Every row gives one point. Each copy is the shape, with its points in the same order, turned, moved and blurred by noise. Some copies are also mirrored. Which?

Shape:
[[ 14.9   7.7]
 [ 26.5 -42.1]
 [ -4.2 -39.4]
 [-16.8   6.6]
 [ 12.5   6.2]
 [ 12.6   2.6]
 [ 12.3   3.3]
 [  9.2 -11.2]]
Copy 1:
[[  7.8 -20.1]
 [ 41.3  16.9]
 [ 12.2  27.5]
 [-22.2  -4.1]
 [  3.8 -17.5]
 [  6.4 -14.4]
 [  3.8 -14.7]
 [  9.9  -1.0]]
Copy 1 is: mirrored
Copy 2:
[[ -0.1  -8.6]
 [ 45.9  12.0]
 [ 29.0  34.1]
 [-16.1  17.5]
 [  1.6  -5.7]
 [  1.2  -5.2]
 [  1.9  -5.1]
 [ 13.1   6.1]]
Copy 2 is: mirrored
Copy 3, 8 rows:
[[ 16.3   3.1]
 [ 27.2 -51.5]
 [ -0.5 -44.3]
 [-14.5   2.9]
 [  9.5  -2.1]
 [ 16.1  -3.4]
 [ 14.9  -1.6]
 [ 10.5 -13.0]]
Copy 3 is: only turned

Shape, 7 rows:
[[ 28.5   4.5]
 [ 15.0   6.8]
 [ 24.1  10.4]
 [ 12.2 -24.6]
 [  4.6  14.7]
 [-39.0  -2.0]
 [  5.2 -11.4]]
Copy 1 (7 x 2):
[[ -6.8 -25.1]
 [ -4.7 -12.3]
 [-10.9 -17.9]
 [ 26.4 -17.5]
 [ -9.8   1.1]
 [ 15.9  36.9]
 [ 15.9  -6.3]]
Copy 1 is: mirrored
Copy 2, 7 rows:
[[ 31.9 -25.5]
 [ 24.5 -13.4]
 [ 33.4 -18.1]
 [ -1.3 -29.7]
 [ 25.4   0.3]
 [-15.3  23.2]
 [  3.5 -16.6]]
Copy 2 is: only turned
Copy 3, 7 rows:
[[ 30.6   0.0]
 [ 18.5  -4.4]
 [ 26.3  -8.6]
 [  9.5  24.2]
 [  6.8 -12.2]
 [-35.4  -1.2]
 [  7.4  13.1]]
Copy 3 is: mirrored
Copy 4:
[[ 28.2   4.8]
 [ 17.9   8.9]
 [ 25.3  11.0]
 [  8.8 -21.3]
 [  5.1  18.4]
 [-38.6   6.4]
 [  2.9  -8.8]]
Copy 4 is: only turned

Shape (8 x 3):
[[ 17.2 -49.0  11.4]
 [ -4.1   4.6   8.8]
 [-15.9  -8.1  -0.9]
 [  9.0  -1.7   5.8]
 [ 12.0   2.9  16.2]
 [ -6.0   3.3 -23.9]
 [-34.2  -5.3 -14.4]
 [ 42.5 -12.1 -15.4]]
Copy 1 (8 x 3):
[[ 24.5 -31.7  33.3]
 [ -0.3  -3.9 -10.8]
 [ 18.3  -1.6 -12.4]
 [  0.3  -1.9   6.5]
 [ -7.5  -4.9   5.1]
 [ 22.6  23.0  -7.1]
 [ 33.4   3.8 -29.5]
 [  3.8  14.3  43.7]]
Copy 1 is: only turned
Copy 2:
[[-43.3  18.1 -12.0]
 [ 11.7  18.5  -4.8]
 [  9.0   2.0 -23.1]
 [  0.2  12.2   1.0]
 [  2.0  27.3   3.4]
 [ 11.8 -17.7  -8.5]
 [ 17.8  -9.6 -36.4]
 [-26.1  -2.6  29.1]]
Copy 2 is: only turned
Copy 3, 8 rows:
[[ 36.5 -32.0  -6.3]
 [ -4.9   4.2   0.7]
 [  8.0  13.2 -10.2]
 [ -3.0  -8.5  -5.6]
 [ -7.8 -11.2   5.7]
 [-11.4   7.5 -33.8]
 [  8.5  34.1 -23.2]
 [ -8.5 -45.6 -25.8]]
Copy 3 is: mirrored
Copy 4, 8 rows:
[[  8.5  23.2 -42.0]
 [ 10.6  -7.0   3.3]
 [ -8.2 -10.7  -5.8]
 [ 12.3   6.8   1.3]
 [ 22.0   2.0   1.9]
 [-18.2   5.9  15.9]
 [-25.6 -20.9   1.7]
 [  7.6  47.0   3.4]]
Copy 4 is: only turned
